Each point is reached from the start by the listed moves, each made 0, 1 or 2 times, or once backwards (-1), plus a little noise. Say if it took an odd or an even number of moves. Then give how often each move was made.
(in the rows, 128 means zero)

Moves:
(1): [119  80 136 117]
(2): [195 144 147 113]
Start: [119 140 139 103]
Points:
[114  92 148  93] => odd (1, 0)
[118 139 136 105] => even (0, 0)
[175 106 162  76] => even (1, 1)

Moves:
(1): [124 130  88 151 134 145 132 120 129 120  95]
(2): [126 145 124 125 104 150 115 112 118 131 132]
(3): [137 106 146 129 115 119 139 117 137 132  99]
(4): [111 119 135 127 135 129 157 114 129 130 124]
(5): [124 122 131 145 151  89 133 125 118 130 117]
(6): [135 109 107 113 131 123 136 125 122 168 131]
(7): [108 124 128 138 117  89 165 138 111 129 124]
(8): [128 134 153 150 131 134 128 130 127 137 125]
(9): [114 136 141 121 137 136 122 132 129 129 108]
(10): [116 127 126 146 108 126 118 122 147 140 145]
(11): [152 144 132 131 121 119 129 118 156 147 118]
Start: [120 128 133 129 140 113 121 136 117 119 143]
Points:
[147 119 144 181  76 146  41  80 138 247 152] => even (0, 2, 1, -1, 1, 2, -1, 2, 0, 2, 0)
[ 58 137 188 184 132  25 179 166  24 129 213] => even (-1, 1, -1, 0, 1, 0, 2, 2, -1, 0, -1)
[101 168 206 184 210 134 157 139 144  97  26] => even (1, -1, 0, 1, 0, -1, 0, 2, 2, -1, 1)

Moves:
(1): [121 136 128 125 139 121 122 130 124 125 129 114 120 117 124 126 141 130
 143 131 126 138 149 132 124 126 132]
(2): [131 138 130 130 120 126 126 125 117 115 120 120 134 129 127 133 137 132
 129 117 134 122 139 129 124 120 146]
(3): [124 132 127 105 126 117 130 143 131 119 133 137 118 132 134 124 134 131
 139 141 134 133 140 124 127 117 122]
(4): [135 115 125 123 120 136 128 148 146 145 125 133 121 119 133 129 135 112
 139 143 132 115 124 125 127 124 120]
(5): [143 136 127 121 132 138 143 125 127 126 112 147 118 128 134 121 130 120
 118 141 123 125 113 132 120 130 117]
(6): [135 120 130 123 132 133 130 118 130 119 130 128 126 140 139 136 129 127
 126 120 132 120 134 118 120 121 122]
(7): [124 132 124 127 134 128 126 124 133 142 136 126 124 128 141 133 125 136
 130 125 124 140 135 125 119 122 139]
(8): [139 123 137 138 133 126 133 133 122 142 130 122 128 110 132 138 117 125
 132 130 125 129 117 133 127 136 124]
(9): [118 134 123 120 121 111 126 121 126 123 130 124 124 139 117 135 121 124
 156 126 118 124 140 134 113 126 122]
(10): [130 130 142 118 132 145 134 116 144 126 131 130 129 126 132 123 124 131
 118 125 128 126 117 132 137 131 129]
(11): [135 131 127 142 134 118 142 125 117 126 134 117 119 112 131 116 133 123
 108 134 126 130 136 135 121 117 138]
(12): [121 130 119 118 137 128 136 131 136 131 124 123 128 121 127 130 119 129
 127 125 126 132 136 133 128 131 132]
(13): [120 124 114 115 134 137 119 125 133 122 120 126 117 121 123 139 125 153
 131 118 139 144 104 136 136 128 132]
(14): [131 130 128 119 126 122 130 134 124 129 115 126 126 123 125 127 133 138
 128 115 124 130 129 138 128 130 128]
(15): [130 131 138 136 135 123 132 126 129 139 125 127 131 134 124 132 128 130
 130 131 136 120 133 130 114 119 134]
(16): [139 126 125 125 130 119 129 123 139 129 132 131 129 127 134 131 131 120
 135 128 131 126 134 125 132 128 125]
(17): [123 119 135 123 125 126 124 134 132 135 126 128 128 122 121 130 126 130
 138 127 134 133 120 116 124 132 131]
(18): [125 134 141 125 122 117 129 116 125 139 133 123 110 119 131 134 109 122
 141 134 142 127 126 127 121 133 120]
(19): [136 124 135 139 125 130 131 131 132 123 121 128 121 126 132 122 123 130
 126 133 131 127 123 124 131 131 127]
(20): [128 139 125 132 136 125 121 120 131 116 140 128 129 111 135 115 128 131
 125 126 131 120 135 125 126 132 134]
(21): [124 119 126 135 127 145 137 125 123 115 136 136 135 129 134 126 135 144
 109 120 137 132 139 124 129 138 130]
(22): [126 129 130 123 127 133 128 120 134 131 135 126 147 123 131 115 128 130
 128 140 132 119 124 121 126 139 124]
(23): [132 133 128 132 126 144 136 125 125 140 125 127 138 119 125 118 128 136
 129 126 135 133 119 119 130 122 122]
(24): [140 120 117 122 128 135 109 117 125 123 120 137 128 130 124 124 116 127
 135 133 133 136 126 138 114 119 125]
Start: [125 123 129 132 155 126 119 126 128 124 115 132 135 114 135 124 120 108
 112 140 118 118 135 127 134 131 132]
Points:
[116 133 121  89 238 200 117  74 212 174 127 128 159  96 159 109  66 158
 104 149 130 137  98 129  99  94 154] => odd (0, -1, 0, 0, 0, 1, 2, 0, 0, 2, 0, 2, 1, -1, 2, -1, 0, -1, 0, 1, -1, 1, 1, 1)
[205 130 181  72 177 158 177 136 182 160  93 128  44  10 205 124 121  60
 154 222 166  84  65 105 161 148  39] => odd (2, 0, 1, 2, 2, 2, -1, 2, -1, 1, 0, 0, 1, 0, -1, 1, -1, 2, 1, 0, -1, 1, 1, -1)
[109 161 153 108 180 149 169 119 162 128 142  86 164   7 166  99 126 199
 131 121 133  99 151 123  89 135 199] => even (0, 2, 1, 1, 0, 0, 2, 2, 2, 2, 1, 1, 1, 1, 1, -1, 1, -1, 1, 2, 1, 2, 1, -1)
[146 122  87  77 214 133 145  81 143 165 100 108 161  45 129 113 102 126
 169 107  91 138 159 128  53 125 112] => odd (1, -1, -1, 0, 1, 2, 1, 1, 2, 0, 1, 2, 0, 2, 0, 1, 2, -1, -1, 1, 0, 1, 2, 1)
[131  99 111  30 153 159 141 196 177 154  65 178  22  58 158 134  98  88
 120 218 153 179  84 147 116 100 143] => odd (0, 1, 2, 2, 2, -1, 1, 0, -1, 1, 1, 2, 1, -1, -1, -1, 2, 1, 0, -1, 0, -1, -1, 1)
